Every row gives one point. The window is the flat piece filled in between its corners: a triangle in 3 columns, a solid with four corners in 4, and so on. A path goes straight from each point to the next, and from the last back to the first. List the points from which the path goes on through the window.
In the rows, zero is written as 128.

Window (4 x 4):
[[183 136 119  88]
 [137 112 154 125]
 [ 62 113 118 133]
 [171 159 147  94]]
Path:
(1): [ 75 120 130  90]
(2): [ 82  79 138 109]
(3): [ 81 120 109 179]
(4): [152 126 137 155]
(5): [129 117 165  73]
(6): [136 108 133  98]
(7): [149 127 120 137]
(8): [ 95 130 109 143]
Through the window after points: 4

Window, 6 rows:
[[106 177 108  94 170 143]
 [ 82 115 111 101 153 152]
 [171  78  90 108  78 155]
 [190 136 149 175 132 157]
 [105 193 112 139 140 173]
 [171 109 174 124 101 155]]
Path:
(1): [130 122  98 125  91 129]
(2): [136 107  96 107 140 175]
(3): [117 168 116 121 147 185]
(4): [107 172 116 133 136 143]
(5): [125 146 103 143 110 108]
(6): [122 156 108 117 150 192]
(7): [116 138 108  88 165 203]
(8): [ 90 165 117 115 124 110]
(9): [117 148 152 135 121 120]
(10): [136 134 143 115 140 169]
(11): [146 126 125 121 136 198]
(12): [122 110 116 149 101 112]
Through the window after points: 3

Window (9 x 9):
[[143  76 135 150 125 186 126 148 126]
 [162 113 105 175 118  47 144 127 144]
 [112 143 111 183 128 103 121 126 134]
 [125 117 182  80 125 177 155 121 109]
 [104 141  66  84 104  85 168 127 121]
 [126 126 158 115  58 210 161 118 112]
 [161 149 103 180 134  82 140 181 153]
 [152 144 121  83 102 184 134  95 109]
 [122 137 104  91  88  72 108 143 133]]
Path:
(1): [132 135 127  91  95 132 126 143  68]
(2): [137 113 107 116  92  99 128 151  60]
(3): [146 136 127 113 105 132 155 127 191]
(4): [124 139  88 117 114 112 158 125 172]
(5): [122 138  92 114 107  77 145 156  70]
(6): [121 125 124 102  99 142 144 145  92]
(7): [122 135 128  92 107 142 140 121 147]
(8): [139 113 122 130 117 148 139 129 201]
(9): [141 108 136 141 117 157 136 152  71]
(10): [130 125 136 139  97 134 148 129  82]
(11): [157 128 123  97  93 165 144 106 193]
(12): [139 127 132  82  95 146 141 119 141]
Through the window after points: 4, 8, 10

Window, 11 rows:
[[215 146 108  95 158 111 174  95 176  77 153]
 [137  72 127 154 141 100 170 131 117 142 118]
 [183 151  50 140 160  78  99 103 179 119 184]
 [119 109 137 108 121 131 158 145 163 173 100]
 [164 115 110 122 109 108 172 152 176  60 122]
 [107 148  67 165 190 121 138 105 143 120 161]
 [ 90  72  52 120 181 145 113 126  97 128 170]
 [127 117 176 137 123 147 117 152 112 144 116]
 [100 115 166  96 128  88 156 170  98 147  93]
 [142 158 149 115  64 146 171 156  83 167 133]
 [ 95 123 192 110  64 107 148 107 120 158 108]]
Path:
(1): [127 122 164 128 112 113 169 145 129 150 160]
(2): [124 133 114 115  91 129 134 111 114 126  85]
(3): [160 142  94 121 138 110 124  96 133 132 100]
(4): [137 123 129 122 143 107 147 136 152 137 188]
(5): [ 93 108 142 119 140 129 176 149 155 165 189]
(6): [139 124 118 127 131 113 109 106 105 159  70]
(7): [144 122  78 120 141 123 112 107 107 124  96]
(8): [125 109 113 130 150 110 157 144 148 133 185]
(9): [110 113 149 116 128 117 160 160 135 142 192]
(10): [127 113 100 127 132 141 133 109 104 123  71]
(11): [121 111  91 111 115 127 137 123  88 141  60]
(12): [113 116 135 124 141 115 145 143 126 137 168]
Through the window after points: 1, 7, 11

Window (14 x 14):
[[116  89 131  91 155 159 162 103 132  89 143 175 123 169]
 [112 117 136  99 172  93 156 166 157 138 134 135 147 127]
 [ 97 117  74  80 131  85 114 101 152 146  96 162 130 156]
 [144  75 119  87 153 148 160 190  52 183  72 206  93 145]
 [103  95 139 131  40 163 137 135 182  94  97 175 134 124]
 [136 226  67 142 173  87 164 102 140 149 133 125 174 131]
 [159 205 151 109 179 106  94 133  91  99 135 132 162 120]
 [182  87 114 104 104 124 105 102 204 147 139 166 121 146]
 [112  61 158 182 156 112 116 104 112 140 169 181 127 160]
 [141 106  51 133  99 120 113 122 158 120 165 141 120 151]
 [125  96 156  76 141 219 113 149  70 145 152 151 164 148]
 [133 125 112 138 185 144  74 105 166  99 120 142 148 150]
 [113 122 184 113 146 134 124 113 121  94  84  70 147 117]
 [117 207 137  99 160 128 131 142 123 151 120 114 108  87]]
Path:
(1): [134 119 124 121 145 136 141 123 123 113 126 146 156  95]
(2): [132 129 154 123 144 129 118 153 146 141 136 137 115 185]
(3): [120 127 156 124 131 135 108 143 129 124 135 152 104 178]
(4): [125  67 118 113 150 130 128 106 120 126 129 150 153  66]
(5): [134 107 106 114 149 111 118 117 139 129 115 153 149  78]
(6): [130 147 126 121 135 129 106 137 137 143 120 133 131 163]
(7): [122 161 103 128 141 109 126 136 150 135 119 134 127 192]
(8): [129 125  90  99 149 106 137 104 133 134 137 153 158  85]
(9): [118 114 132 120 115 141 136 119 143 109 113 142 144  98]
(10): [113 145 152 116 103 135 118 153 158 131 105 144 117 212]
(11): [133 174 145 129 145 130 120 160 156 129 109 136 115 205]
(12): [132 113 120 100 167 122 117 110 113 110 138 154 160  93]
Through the window after points: 7, 9, 11

Window, 14 rows:
[[104 137 128  92 114 111 106  79 111 117 194  97 120 129]
 [142 199 143 154 125 132 190 132 119 112 139 138 120 113]
 [106 133  93 163  71 102 186 127 104 114 169 110 141 134]
 [146  75 144  45  93 120 103 165 130 159 121 200  90  89]
 [161 158 120 129 149 132 160 213 141  51  67 123 109 111]
 [ 96 111  90 124 145 101 133  78 132 131 166 152 110  96]
 [125 169  96 144 145 153 185 105 118 157 137  55 170 125]
 [ 88  92 139 103 132 163 161 115 113 134 190 122 109 102]
 [133  78 122  88 122 145 101  86  66 117 160 169 133  99]
 [108 141 130 180  99 133 161  83 116 118 117  83 104 132]
 [118  96 157  73 133  80 120 219  64 140  89 196  77  96]
 [ 92  83 165  94 122 107 131  93 120 127 150 150 166 113]
 [ 94 179 110 157 121 158 137 170 127 109 107 138 132 140]
 [159  81 165 136 135  99  79 214 107 132 126 176 111  94]]
Path:
(1): [132 118 131 114 141 130 146 132 113 118 134 144 109 145]
(2): [113 136 128 127 105 123 129 131 111 116 136 120 138  72]
(3): [119 135 130 127 117 119 140 165 118 106 123 129 121  88]
(4): [148 125 126 131 146 114 155 153 118 136 121 136 110 171]
(5): [126 135 121 133 143 113 153 121 116 132 145 143 116 149]
(6): [109 138 126 130 113 126 142 122 118 115 138 133 118  68]
(7): [ 96 120 140 116 122 148 134 139 114 131 140 128 114  51]
(8): [129  95 125 114 139 129 160 118 108 129 184 133 123 180]
Through the window after points: 1, 5, 7

Window:
[[133 111  92 120 157 107  82 132 128 137 167  83 158 117]
 [127 101 151 129 132 121 101 132 181 170 159 101 189 139]
 [165 144 152 106 123 149 144 120 153  82 118  72 125 108]
 [129 145 134  84 132  81  73 109 126 161 111 120 158 148]
 [161  91 160 134 138  96 122  77 127 129  92  97 145  86]
 [140 148 142 101 171  87 131 101 154 122 199 141 189 121]
 [140 157 119 138 161 115 104 154 118 145 129 144 201 122]
 [116 159  96 100 120 138 175 130  67 158 131 202  73 117]
 [150 118 161 147  82 142 100  63 110  86 133  97 143 120]
 [109 139 147 121 156  96 144 162  74 124 142 184  85 154]
 [138  91 129 107  87 116 154  99 141  52 112 113 160 110]
 [144 177  93 144 124  77 157 153 120 132 144 207  71 132]
 [117 154  86 122 171 149 146 127 123 104 132 230  69 150]
 [ 85 139 152 137 107 130 146  85 162  54 120  89 130  72]]
Path:
(1): [137 148 104 137 129  98 181 125 118 105 141 142 125 151]
(2): [135 119 144 103 100 114  73 120 151 104 119 174 109  65]
(3): [136 103 154  80 103 101  82 130 135 119 147 138 111  58]
(4): [126 140 129 137 136 107 141 114 120 123 133 113 149 131]
(5): [123 150  95 144 152  75 178 113 119 134 105 106 140 152]
(6): [131 133 138  96 138 121 108 146 133 120 147 183 114 109]
(7): [128 136 139 116 125 121 110 126 132 103 150 135 128 106]
(8): [116 151 103 127 131 126 162 113 136 113 128  92 149 161]
Through the window after points: 1

Window, 14 rows:
[[115 117  51 132 125 148 164 152 104 155 171 158 117 139]
 [118 157 171 154 100 114 135 171  99 109 165  78 131 151]
 [155 138 176 125  64  67  78 169 138 107 118 109 112 114]
 [163 138 180  86 115  96 114 121 124 170  49  69 144  91]
 [164 138 120 152 145 135 146 126 143 121 198 131 129 154]
 [ 97 151 144 130  99 107 138 154 160  92 166 125 177 159]
 [171 103 144  71 115 141 153 122  93 104  98 107 135 104]
 [144 124 193 154  45 119  89 144 124 135 129 114 160 152]
 [ 90 143 107 142 139 136 115 117  92 118 221 170 132 135]
 [162 138 149  78 109  92 184 107  93 155 120 136 118 131]
 [134 127 145 102 163 156 184 170 116 147 178 170 135 118]
 [115 178 131 127 122 171 139 133 131 115 165 156  92 162]
 [116 125 175 188 102  93 123 143 127  95 111 131 135 139]
 [199 181 186 114  89  88 107 156  96 118  56 103 171 118]]
Path:
(1): [128 131 132 109 129 113 143 144 111 134 141 131 119 157]
(2): [142 142 133 142  82 160 148 107 124 140 162 132 139  65]
(3): [135 148 111 163  86 132 176 126 108 140 161 119 127 104]
(4): [122 124 119  95 138 122 109 167 118 124 142 153 134 169]
(5): [131 124 152  80 146 122 127 171 111 136 136 129 150 192]
(6): [142 160 114 154  73 123 146 119 133 119 177 133 118  71]
(7): [142 141 163 153  63 129 156 129 118  95 142 119 144  72]
(8): [124 134 149  94 142 108 106 162 126 145 136 113 147 208]
(9): [139 113 152 121 107 101  99 163  95 129 123 118 120 202]
(10): [137 163 145 136  91 125 161 111 139 118 135 121 150  70]
(11): [133 172 139 151  69 121 151 124 153 121 136 109 143  81]
(12): [132 136 145 128 116 115 114 137 109 117 141 125 128 160]
Through the window after points: 3, 7

Window:
[[101 169 138 121 131 158 106  94  43 146 190 136 167 143]
 [111  82 159 164 216 152 105 160  96  81 127 138 113 127]
 [173  88 153 140  99 168 189 101 215 123 129 118 123 162]
 [107 114 106  65 117 172 118 169 145 144 167 170 130 147]
 [122  66 138 153 150 128 100  81 159 189 153 115 171 116]
 [175 168  83 193 127 149  79 135  53 151 170 116 132 122]
 [ 89 177 137  76 157 126 145 160 121 149  99 151  74 112]
 [126 138 168 155 122 164 107 124 166 140 173 104 204 124]
 [162 129 147 132 123 125 157 100  79 138  93 201 173 151]
 [110  94 149 178 156 142 160 108 212 146 170 137 137  96]
 [180  88 140 111 151  88 159 136 138 179 159 142 156 130]
 [111 124 145 159  89 133 159 144  81  99 114 149 144 171]
 [120 120 163  94 136 113 107 123 168 107 157 145 109  97]
 [179 137  66 114 139 103 177 129 140 136 121 113 146  98]]
Path:
(1): [133  83 173 125 105 161 154 133 119 148 127 154 165  59]
(2): [141 119 156 128 116 166 140 107  63 155 155 124 156  69]
(3): [132 143 126 145 139 133 124 115 110 138 149 155 150 154]
(4): [112 140 131 138 154 119 123  98 190 102 140 124 148 191]
(5): [132  77 164 111 131 157 168 144 126 149 126 156 133  94]
(6): [154 127 130 134 116 184 132 143  78 158 139 149 143  68]
(7): [142 142 120 152 147 122 117 127 107 137 144 136 131 145]
(8): [137 131 123 153 158 122 127 108 125 139 134 165 155 162]
(9): [136 114 168 121  95 160 167 118 106 143 142 145 151  81]
(10): [135 124 137 120 122 145 143 141 109 130 137 147 130 109]
(11): [131 180 115 111 155 111 128 109 144 118 153 159 147 185]
(12): [122 131 129 151 143 134 112 108 137 125 144 143 146 144]
(13): [115 106 162 130 128 182 149 143 123 143 129 132 138  79]
(14): [132  96 157 122 102 153 160 127 107 148 153 136 141  69]
(15): [149 124 130 142 179 100 124 112 195 138 138 152 141 183]
(16): [122 135 136 118 153 120 151 113 154 126 134 150 138 180]
Through the window after points: 2, 6, 8, 14

Window (14 x 14):
[[ 71  83 125 149  36 139 117  99 150 128  77  99 127 148]
 [107 182 133 103 148  99 125  99 142 194 141 150  86 129]
 [128  85  95 112 164 109 140 109 138 118 116 130 111  94]
 [127 171 149 162 185 139  92 117 121 153  87 154  60 116]
 [163 135  97 149 174  96  77 103 144  91 175 108 101 107]
 [141  91  86 182 201 147 114 133 198 122 138 112 118 147]
 [ 74 129  93 114  45 159 151  71 102 135  90  91 213 126]
 [117 165 106 105 123 157 103 106 161 127  80 188  79 159]
 [197  70 125 134 188 112  98 112 136 117 154 102 143 153]
 [150 125  83 133 170 114 118 159 144 121 108  85  92 155]
 [ 58  81 119 108 107 190 118 129 130 100 129  89 151 156]
 [151 208 172 112 148 145 134 124 177 143 106 156  60 102]
 [151 160 125 140 131 176  87 170 151 174 126 176  62 104]
 [ 78 122 131 139  83 106 122 137 129 108 102 139 182 136]]
Path:
(1): [120 142 120 116 151 119  75 122 168 148  99 119 123 107]
(2): [115 104 108 107 136 145  94 131 163 121  85 101 129 122]
(3): [121 107 110 158 128 141 129 125 133 105 126 120 125 141]
(4): [121 131 104 147 137 144 152 124 126 124 138 145  89 136]
(5): [148 124 136 100 183 124  56 123 185 146  96 112 143 102]
(6): [128 140 124  95 131 152  60 103 161 161  81 116 129 117]
(7): [113 129 125 131 112 136 135 116 125 120 115 137 107 137]
(8): [145 127 102 175 120 146 142 119 117 105 138 150 100 147]
(9): [ 94 122 115  88 144 119  62 123 171 167  97 108 122 113]
(10): [120 145 107 114 160 134  62 146 193 143  95 139 107 113]
(11): [138 126 117 157 133 157 130 132 137 139 134 147  98 137]
(12): [126 120 126 147 134 127 136 119 126 123 140 120 119 145]
(13): [126 109 113 116 150 112 104 121 151 144 112 107 126 113]
(14): [122 113 112 108 162 116  52 139 180 131  70 108 133  99]
(15): [141 132 118 169 132 145 157 135 136 133 154 142  50 173]
(16): [130 132 115 149 125 139 147 102 133 113 142 144  80 152]
Through the window after points: 10, 16

Window (14 x 14):
[[151 125 127 143 149 179 103 158 172 149 121 128 144 197]
 [148  93 115 137 167 106 117 140 123 162 102 121 147 175]
 [ 94  76 103 164 184 127 193 114 147  88 111 176  83 149]
 [132 135 132 106 103 115  83 168 119 101 156 117 115  88]
 [155 115 140 169 146  96  85 112 168 109 188  93  76  85]
 [118 111 139 127 184 162 175  92 123 101  79 125  78 126]
 [163 141 176 198  99 111  95 153 114  68 127  99 123 107]
 [152 173 138 140 126 111  99 105  99 106 201 119 144 102]
 [135  92  90 123 121 145 183  73 142 122  92 151  79 159]
 [140 103 176 136 145 147  95 129 141 157  99 175 109 199]
 [147 186 107 163 131 104  87 150 107 124 140 125  91 106]
 [ 95 101  68 128 169 123 119  71 152  76  75 157 106 130]
 [153 128 149 122 163 109 145 144 190 131  73 160 134 184]
 [ 93 157 159 168 104 104 107 121 135 122 162  83 107 110]]
Path:
(1): [133 133 157 140 165 124 103 154 145 100 150  99 100 195]
(2): [132 143 132 143 141  98  97 132 127  79 165  61  70 151]
(3): [112 135 155 163 118 137 139 110 139 147 108 163 149  96]
(4): [119 113 141 149 134 123  99 115 154 151 140 187 165  76]
(5): [143 134 125 154 138 125 121 125 115  80 135  62  38 170]
(6): [141 147 127 136 145  87 148 136 122 105 122 135  89 222]
(7): [127  76 115 149 168 167 126 114 165 117 103 159 126  59]
(8): [124 115 118 154 139 125 133 122 146 127 120 148 125 107]
(9): [140 139 116 123 157 107 105 114 130  86 130 103 103 160]
(10): [129 113 128 128 143 122 114 116 145 108 114 122  89 176]
(11): [136 131 137 164 148 133 149 116 138 136 114 149 121 120]
(12): [134 125 161 155 126 120 105 151 154 128 136 132 128  81]
(13): [151 141 108 128 119 128  97 139  99  77 134 103 103 177]
(14): [117 142 127 116 119 134 109 128 139  74 136  88  66 167]
(15): [119 116 151 181 139 105 132 119 135 162 131 156 147  94]
(16): [140 134 111 146 101 135 116 126 128 133 108 146 129  72]
Through the window after points: 2, 12, 14, 16

Window (14 x 14):
[[100 132 146 181  83  96 159 124  63 189 154 176 138 149]
 [103  90 112 158 163 129 111 148 181 112 155 110 160 114]
 [109 107 126 129 103 120 175  92 103 192 153 111 150  95]
 [ 78 170 135 131 138 126 137 147 144 133  77 128  79  92]
 [138 116 108  87 183  75 108 167  95 133 141 149 155 137]
 [ 83 156 194 148 108 116 111 102 141 143 153 119 111 105]
 [126  92 113 113 113 164 137 188 120  99 140 144 123 116]
 [143 108 106  90 133  83 129 133 128 136 102 192 119  71]
 [186 165 145 156 100 110 195  85 170 147 175 112 110 170]
 [180 138 133 187  98 129 130 152 133  78 175 115 113  99]
 [199 108 130 131 140 101 161 104 125 132  98 140 126 154]
 [176 124 133 157 146 164 160 133 137  77 166 144  81 102]
 [118 135 109 172 106  95 112  43 163 125 127 111  87 143]
 [125 147 132 137 108 149 175  96  91 100 135 164 162 125]]
Path:
(1): [162 146 128 161 107 139 146 117 136 182 117 126 129 134]
(2): [152  88 117 116 146  87 170 122 106  69 147 151 119 124]
(3): [123 105 138 134  99  94 164 122 103 137 142 143 120 127]
(4): [107 170 118 172 143 139 117 121  91 217 155 156 174 120]
(5): [145 129 123 123 121 160 122 100 120 223 170 166 161 124]
(6): [107 121 140 149 106  76 183 108 126  95 127  87 104 105]
(7): [ 93 125 169 120 126 115 172 122 103  94 124 143 127 107]
(8): [150 124  90 150 134 122  84 149 142 156 134 134 116 115]
(9): [124 139 139 133 114 140 109 139 146 161 145 148 141 106]
(10): [114 108 133 140 119  97 214  75  71 100 143 113 119 122]
(11): [106 118 146 121 100  72 182 139 132 110 142 120  84 128]
(12): [138 133 121 128 148 130 122 110 125 155 124 155 144 110]
Through the window after points: 3, 5, 9

Window:
[[181 113  67 175 131 124 127 117 101 110 114 100 154 166]
 [141 143 204 188  92 146  71  52 129 132 162 173 180 164]
 [144 102 111 104 192 133 141 125  92 129 145  62 124 131]
 [123 162 132 137 105 109  53  77 128 122 126 150 107  96]
 [130 135 181  69  95 179  77 102 110  93 127 175 192 165]
 [198 128 156 138 144 134 186 143 140 100 128 105 154 117]
 [113 130 136 123 137 148 140 139 148  94 111  64  99 145]
 [212 109 139 118 112 181 148 106 169 148  99  91 148 144]
 [147  62 118 116 173 154 141 163 190 102 153 102 148 133]
 [150 123 174 113 156 102  98 175 115 137 103  92 123 146]
 [124 122 161 134 115 133 100 124 105 133 162 174  86 152]
 [165 239 180 178 124 147  70 124 122 167 157 163 136 150]
 [110 128 105 124 117 109 139 150 104 160 126  88 144 123]
 [175 124 107 118 133  89 143 140 158 118 172  57 108 151]]
Path:
(1): [142 156 131 120 152 125 134 115 141 142 118 116 138 160]
(2): [128 159 153 120 139 127 128 100 145 148 101 148 154 156]
(3): [159 130 162 143 113 164  89 134 106 106 152 128 146 137]
(4): [175 110 139 161 118 160  88 157 107 110 171 113 126  96]
(5): [144 142 143 137 123 120 121  87 135 128 119 136 141 160]
(6): [154 146 139 138 156 118 121 100 144 137 105 154 152 166]
(7): [143 132 151 129  89 151  95 124 101 118 156  85 119 124]
(8): [150 129 149 179 102 152  88 161  88 109 163  97 116 137]
(9): [141 139 117 124 149 112 128 108 135 119 123 127 141 154]
(10): [127 155 109 114 147 106 115  91 157 147  88 141 114 171]
(11): [165 109 162 143 100 153 109 151 106 119 165  81 150  92]
(12): [164  82 149 143 109 155 115 158  92 104 164  95 149 127]
Through the window after points: 4, 10

Window:
[[109 157 133 183 123 149 110 168 128 154 102  97  95 105]
 [ 57 106 134 142 108 127 124 145  92 165 132 146 181 126]
 [107 108 147 144 109 132 120  80 142 152 117 153 133  76]
 [137 146 148 147  90 107 146 111  82 132 103 165 145 120]
 [110 128 180  88 101 156 200 125  85 113 139 125 158 106]
 [107 180 100  79 134 106 113 107 138 115  97 145 108  91]
 [ 89  65  96 140 173  72  92 157 136  66 196  92 185 231]
 [ 97 142  46 120  85 145 149 132 177  84 149 125 123  51]
 [114 163 118 154 141 147 113 114 103 149 105 119 181 132]
 [131 117 107 146 146 114 129 127 106 181 138 131 141 119]
 [124 135 104 201 168 128 168 166 110  95  84  93 104  44]
 [ 87 147 123 142 120 135 106  70  86 151 124 145  84 127]
 [ 75 181 169 148 149 105 153  98 109 137 187 177 115 117]
 [124 114 112 144 135 160 123 126 117 137  59 166 125 184]]
Path:
(1): [107 144 114 136 117 102 183 121 145 112  80 104 106 154]
(2): [ 94 154 154 153 110 104 136  95 134 156 103 114 119 146]
(3): [124 125 104 113 167 145 106 143  83 115 114 175 139 102]
(4): [110 115 116 138 145 142 114 145  78 132 118 160 133 112]
(5): [116 139 122 149 105 119 144 104 141 129 111 108 142 109]
(6): [ 98 136  93 136 138 114 168 122 138 132  97 125 126 119]
(7): [121 122 140 140 129 135 112 118  92 106 138 148 142  96]
(8): [122 125 125 160 138 138 100 131  84 139 136 156 154  97]
Through the window after points: 8

Window, 14 rows:
[[184 164  93  95 157 151 106  82 159 112 132 114 186 148]
 [139 138  86 143 156  86 149 124 111  75 118 157 120 120]
 [142  33 150 159 187 141  99 142 129 131 115 193 104 105]
 [137 161  93  97  98 136 173 115 149 136 159 180 154 142]
 [125  88 152 195 224 159 143 139  92 162 115 169 125 106]
 [200 168  93 106 108 125 141 137 126 119 136 121 141 201]
 [133 133 120 202 105  98 110 115 113 121 163 154 111 109]
 [162 153 101  88  82 170 153 100 112  98 113 104 149 138]
 [168 189  79 102 126 184 116 123 122  97 149 159 114 144]
 [122 159 139 151 134 115 125 161 163 118 111 136 107 112]
 [137 121  97 191 122 145 150 163 151  79 150 150 147 127]
 [101  67  97 147 187 148  91 179  92 173 123 163 145  96]
 [ 71  32 128 173 238 153 104 124 120 151 133 141  88 139]
 [146 137 143 123 143 118 140 150 114  88 188 132 133 116]]
Path:
(1): [ 99  84 143 154 173 149  97 120 106 124 119 172 122 141]
(2): [114 146 146 143 150 131 121 138  90  93 118 154 148 138]
(3): [158 132 107 132 143 142 134 134 134 116 167 145 118 120]
(4): [164 141 101 141 139 127 147 127 132 107 146 134 103 121]
(5): [103 132 140 148 114 154 113 121 135  89 134 171 200 168]
(6): [106 121 153 140 146 121 102 145 101 104 106 173 170 175]
(7): [148 132 114 153 149 144 140 129 131 130 133 135 115 107]
(8): [173 125  77 100 127 166 167 112 156 150 186 158 106  81]
(9): [126 147 118 129 131 123 132 132 122 109 128 153 162 157]
(10): [128 125 139 143 134 149 114 126 115 108 112 166 130 142]
(11): [150  92 118 142 157 134 129 141 137 123 135 149 118 107]
(12): [131  97  86 164 189 132 152 143 141 140 164 108 101 112]
Through the window after points: 2, 6, 8, 10, 12

Window (14 x 14):
[[ 91  75  24 127 144  73 122 121 115 147  78  63 119 229]
 [ 42  94 170 117 163 141 116 133 216  95 177 103 129 122]
 [134  79  77 168 161 187 156 125  71  49 135  86 140 145]
 [124 147 101 143 134 121  81 122  76 124 137 107 116 141]
 [154 167 116 162 113 123 160 137 158 159 131 116  94 142]
 [ 71 107 153 147 116 119 138 156 135 117 142 135 142 136]
 [122 193  91  73 115 104 201 124  95 167 115 111  86 141]
 [119 161 123 103 166 103 179 148 114 184 126 101 131 121]
 [119  87 142 159 126 127 157  44  92 170 127  84 113  82]
 [118 127 174 153  95 153 147 136 109 144  91  66 107 103]
 [147 131 158 122 117 152  74  96 118 168 101 166 140 105]
 [146 137 125  36 118  79 186 153 139 171 176 101 157 129]
 [142 124 154 107 119  74 116 146 145 143  96 138 113  95]
 [147 133 137 154 125 111  69  80 165  98 111 141 204 109]]
Path:
(1): [109 122  80 139 112 124 129 135 141 140 112 114 137 104]
(2): [132 110 138 131 138 127 133 119 103 126 112 100 120 144]
(3): [128 129 177 110 148 107 134 134 108 129 133 124 131 158]
(4): [ 96 124 101 144 116 124 125 135 121 131 136 111 131 120]
(5): [108 112  93 143 125 135 142 114 123 128 133  99 136 117]
(6): [154 138 177 129 154 132 146 101  91 140 115 100 113 194]
(7): [115 110 136 139 159  96 145 113 101 143 108 111 115 200]
(8): [106 108  47 114  92 122 114 129 137 144 115  56 133  95]
(9): [113 132 111 128 110 133 139 126 112 153 128 110 130  95]
(10): [133 143 139 111 142 105 146 101 110 150 112 109 104 153]
(11): [136 134 132 138 138 112 121 105 126 121 126 113 137 146]
(12): [111 136  89 139 103 126  98 138 153 148 117 122 150  92]
Through the window after points: 1, 3, 7, 9, 11
